Each row of a before or after table is a point. One or more steps were done to the points. Then noise was added and the rows were shuffled. The steps act on columns, c1 being the first. Write out the steps. A step turns or swaps two columns, mirrors them in a line or flattens them onto one, adds a multiple of one to another, or multiplies or shifts one. Angles are multiples of 10 degrees, from the lower column toward the higher: turns from -170 to 170, lines from 10 to 170 but not 90. Use the fewest steps. Two steps may share a column if one is a turn and the other turns, adds or multiplies; they go together, in the order done. Otherwise the lowest column goes first.

Before (14 x 2):
[0.16 0.44]
[-0.58 -0.17]
[-0.46 0.33]
[0.18 -0.40]
[0.12 -0.42]
[-0.23 -0.62]
[0.23 0.39]
[-0.78 0.43]
[-0.66 -0.24]
[0.00 0.02]
[-0.07 0.34]
[0.25 0.45]
[-0.46 0.32]
[0.11 -0.94]
After (14 x 2):
[0.02 -0.01]
[-0.40 0.30]
[-0.72 0.57]
[-0.16 0.19]
[-0.17 0.11]
[-0.29 0.24]
[-0.05 0.06]
[0.27 -0.20]
[-0.45 0.44]
[-0.10 0.07]
[0.49 -0.45]
[0.21 -0.09]
[0.32 -0.30]
[-0.30 0.18]
Steps: flatten c1 and c2 onto the line at 140 degrees

Before (9 x 3):
[0.34 0.14 -0.35]
[0.33 0.24 0.03]
[0.38 -0.34 -0.58]
[-0.21 -1.06 -0.13]
[0.24 0.23 0.27]
[0.21 -0.53 0.34]
[-0.45 -0.82 0.01]
[-0.17 -0.27 0.15]
[-0.31 -1.10 0.78]
After (9 x 3):
[0.36 -0.31 0.27]
[0.42 0.07 -0.30]
[-0.01 0.52 0.10]
[0.48 -0.01 -0.13]
[-0.70 0.49 0.73]
[0.11 -0.05 0.81]
[-0.81 1.05 0.14]
[-0.33 0.21 0.02]
[-0.83 0.30 0.33]
Steps: turn c1 and c2 by -30 degrees; turn c2 and c3 by -130 degrees

Before (11 x 6):
[0.03 0.56 -0.08 -0.29 0.42 -0.79]
[-0.33 0.05 0.35 -0.02 0.17 -0.17]
[0.61 -0.33 0.58 -0.90 0.49 0.22]
[0.73 0.42 0.27 -0.34 -0.11 -0.14]
[0.35 0.67 0.21 0.19 -0.25 -0.44]
[-0.06 -0.39 -0.23 -0.03 0.00 0.27]
[0.02 0.19 0.19 0.39 0.57 -1.22]
[-0.23 0.02 0.03 0.28 -0.43 0.21]
[-0.42 0.51 -0.75 -0.02 0.94 -0.08]
[-0.41 -0.76 0.50 -0.21 0.52 0.36]
[0.18 0.16 -0.16 -0.43 -0.32 -0.28]
After (11 x 6):
[-0.48 -1.35 0.80 0.13 0.59 0.22]
[-0.22 -0.58 0.54 0.21 0.06 -0.04]
[0.50 0.09 -0.06 -0.10 -0.31 -0.12]
[-0.04 -0.65 0.06 0.36 -0.25 -0.11]
[-0.11 -0.37 -0.10 -0.37 -0.29 -0.23]
[-0.30 -0.07 -0.56 0.24 0.84 0.38]
[-0.08 -0.08 0.11 -0.19 0.11 -0.10]
[-0.21 -1.01 0.74 -1.08 0.51 0.21]
[0.34 -0.20 0.04 -0.63 -0.17 0.00]
[0.29 -0.33 0.04 0.23 0.08 0.02]
[-0.13 -0.98 -0.18 0.03 0.07 -0.03]
Steps: turn c1 and c4 by -40 degrees; add -0.7 times c1 to c3; shift c2 by -0.60; flatten c5 and c6 onto the line at 20 degrees

Before (12 x 8):
[0.87 0.38 -0.55 0.80 -0.09 -0.44 -0.11 0.14]
[0.33 0.32 -0.45 0.81 0.14 -0.79 -0.33 -0.15]
[0.09 -0.25 0.34 0.23 -0.13 0.48 -0.27 -0.49]
[0.28 0.16 -0.57 0.98 -0.76 -0.27 -0.44 0.38]
[0.24 0.43 -0.84 0.56 -0.05 -0.03 -0.44 -0.11]
[-0.07 -0.20 -0.05 0.13 -0.81 0.29 -0.61 -0.98]
[-0.33 -0.11 0.23 -0.54 -0.15 -0.19 -0.33 -0.23]
[-0.56 0.69 0.40 -0.11 0.73 -0.10 0.20 -0.19]
[-0.31 0.73 0.26 0.25 -0.16 -0.68 0.07 -0.13]
[-0.45 -0.73 0.16 -0.21 -0.47 0.27 -0.21 -0.87]
[-0.19 0.56 -0.34 0.54 0.22 -0.58 0.59 0.16]
[-0.59 -0.06 0.32 0.27 0.36 -0.05 -0.29 -0.30]
After (12 x 8):
[0.48 -0.40 0.31 0.75 0.40 0.74 0.17 -0.02]
[0.69 -0.37 0.65 0.53 -0.24 0.28 -0.60 -0.01]
[-0.20 -0.83 0.40 0.58 0.27 0.21 0.36 -0.04]
[0.52 0.27 -0.09 -0.56 0.19 -0.14 0.34 0.15]
[-0.60 0.34 -0.20 0.23 0.30 -0.25 0.28 0.38]
[-0.27 -0.53 0.41 0.78 -0.08 0.95 0.18 -0.13]
[0.11 0.15 -0.75 -0.22 0.30 -0.52 0.50 0.84]
[0.57 0.34 -0.10 0.26 0.55 -0.40 -0.04 -0.01]
[0.89 0.24 0.75 0.28 -0.12 0.23 0.06 0.19]
[0.57 0.39 0.68 -0.13 0.52 -0.40 -0.61 -0.06]
[0.11 -0.54 0.18 0.97 -0.44 0.37 0.82 -0.22]
[-0.22 0.01 -0.18 0.11 0.28 -0.22 0.98 0.97]
Steps: turn c1 and c6 by 130 degrees; multiply c1 by 1.3; swap c2 and c3; turn c5 and c7 by -140 degrees; turn c5 and c8 by 150 degrees

Before (8 x 11):
[1.16 -0.20 -0.40 -0.02 -0.33 0.26 -0.63 -0.69 0.69 0.80 -0.77]
[0.19 0.68 -0.22 0.10 -0.62 0.14 -0.26 -0.14 0.69 0.18 -0.26]
[0.21 0.38 -0.05 0.55 -0.43 -0.48 -0.81 0.48 -0.05 0.28 -0.50]
[0.45 0.61 0.33 0.62 -0.25 0.18 0.78 0.45 0.06 0.09 -0.30]
[0.10 0.91 -0.23 -0.05 -0.24 0.25 -0.51 0.13 -0.17 -0.21 0.29]
[-0.60 0.52 0.19 0.03 0.67 -0.63 0.16 0.32 -0.02 0.41 -0.33]
[-0.41 0.52 0.09 0.29 0.48 -0.31 -0.73 -0.28 0.34 0.05 0.30]
[-0.08 0.35 0.53 0.06 -0.28 -0.45 0.85 -0.02 -0.53 -0.39 -0.09]
After (8 x 11):
[0.26 0.22 0.33 0.43 -0.05 0.39 -0.83 -0.01 -0.08 0.55 0.52]
[-0.08 0.40 -0.14 0.06 -0.04 0.68 0.81 0.31 -1.06 -0.24 0.14]
[0.44 0.44 -0.34 0.43 -0.02 0.05 0.79 0.07 0.12 0.40 0.35]
[0.14 0.74 0.07 0.06 -0.03 -0.15 -0.28 -0.27 1.36 -0.02 0.24]
[1.16 -0.14 0.13 0.03 -0.04 -0.47 -0.64 -0.95 1.48 -0.26 0.76]
[0.08 0.89 -0.05 0.02 0.01 -0.29 -0.54 0.24 -0.39 0.00 -0.23]
[-0.63 0.37 0.25 0.08 0.05 0.60 0.16 -0.20 -0.03 0.49 0.36]
[-0.41 0.65 0.12 0.18 -0.05 0.33 -0.66 -0.17 0.68 -0.20 -0.29]
Steps: turn c8 and c10 by 60 degrees; add -0.3 times c10 to c2; turn c3 and c6 by 140 degrees; multiply c4 by 0.7; multiply c5 by 0; multiply c9 by 2; multiply c11 by -1

Before (14 x 14):
[-0.36 0.22 -0.04 0.63 0.13 0.18 -0.78 -0.08 -0.17 0.72 -0.37 -0.34 0.62 1.02]
[0.55 0.68 0.41 -0.55 -0.12 -0.25 -0.18 0.49 -0.02 0.32 -0.13 -0.34 -0.22 0.14]
[0.39 0.19 -0.17 -0.08 1.02 -0.20 -0.78 0.43 0.32 -0.04 0.40 0.17 -0.01 -0.11]
[0.60 -0.04 0.06 0.53 0.28 0.20 -0.16 -0.31 0.12 0.07 -0.03 0.10 0.58 -0.34]
[-0.04 0.80 -0.02 -0.54 0.13 0.62 -0.89 -0.11 0.70 -1.01 -0.62 0.27 -0.29 0.26]
[0.42 0.37 -0.15 -0.30 0.39 -0.46 0.33 -0.87 -0.49 0.39 -0.77 -0.29 0.11 0.71]
[0.42 0.20 0.07 -0.51 0.79 -0.29 0.05 0.68 -0.03 -0.53 -0.34 -0.44 -0.10 0.95]
[0.22 0.03 0.48 0.11 -0.37 -1.42 0.40 -0.43 0.60 0.12 0.12 0.41 0.31 -0.23]
[-0.27 0.23 0.33 -0.27 0.10 -0.35 0.23 0.07 -0.50 -0.02 0.33 -0.73 -0.56 0.69]
[0.59 -0.02 0.47 -0.87 0.35 0.03 0.29 -0.55 0.19 -0.68 0.25 0.17 -0.10 0.56]
[-0.01 -0.29 0.04 -0.73 -0.20 0.20 -0.08 -0.21 -0.13 -0.65 0.01 0.39 0.16 -0.03]
[-0.38 0.24 0.29 0.14 -0.18 -0.75 -1.33 -0.04 0.04 -0.85 -0.22 0.07 0.62 0.29]
[0.39 -0.77 0.42 -0.09 0.10 -0.14 -0.27 0.02 0.18 0.15 0.11 -0.18 -0.17 -0.31]
[-0.25 -0.17 0.50 -0.46 0.41 -0.32 -0.01 -0.23 0.27 0.10 0.08 -0.50 0.19 -0.31]
After (14 x 14):
[0.20 0.01 -0.49 -0.19 -0.36 -1.44 -0.30 -0.67 -0.03 0.18 0.12 0.37 -0.66 -0.29]
[0.43 -0.78 -0.12 -0.43 0.13 -0.11 0.22 -0.01 -0.22 0.22 0.07 -0.21 -0.08 -0.32]
[0.03 -0.32 0.52 -0.43 -0.21 0.18 -0.26 -0.32 0.21 -0.69 -0.04 0.37 0.03 -0.05]
[0.60 -0.06 -0.31 0.22 0.27 0.17 0.39 -0.51 0.47 -0.07 -0.02 0.11 -0.38 -0.37]
[-0.37 0.28 -0.13 0.14 0.12 0.20 1.03 -0.14 0.61 0.57 -0.38 -0.31 -0.12 1.00]
[0.42 0.22 0.26 -0.35 0.77 -0.27 -0.31 1.10 -0.06 -0.48 -0.29 -0.41 0.03 0.95]
[0.38 0.19 0.48 -0.14 1.01 -0.14 0.68 0.70 -0.19 -0.03 0.41 0.20 -0.26 -0.09]
[-0.28 0.23 -0.11 -0.31 0.15 -0.38 -0.34 0.18 -0.23 0.07 0.36 -0.75 0.77 0.67]
[-0.38 0.25 0.22 -0.54 -0.18 -0.79 1.19 -0.10 0.49 -0.99 -0.22 0.06 -0.35 0.31]
[0.43 0.35 0.19 -0.02 0.33 -0.43 -0.46 -1.39 0.34 0.27 -0.78 -0.30 0.35 0.72]
[0.55 0.67 0.14 -0.72 -0.10 -0.25 -0.09 0.83 -0.22 0.37 -0.09 -0.36 0.10 0.20]
[-0.24 -0.16 0.00 -0.67 0.45 -0.34 -0.30 -0.37 0.03 0.09 0.09 -0.50 -0.35 -0.34]
[-0.03 0.82 0.69 -0.56 0.15 0.61 0.48 -0.14 -0.57 -0.86 -0.60 0.28 -0.51 0.25]
[0.63 -0.02 0.18 -0.72 0.33 0.06 -0.69 -0.92 -0.14 -0.64 0.27 0.15 -0.14 0.53]
Steps: turn c4 and c7 by 150 degrees; turn c3 and c4 by -130 degrees; multiply c8 by 1.6; turn c9 and c13 by -120 degrees; add -0.3 times c9 to c10
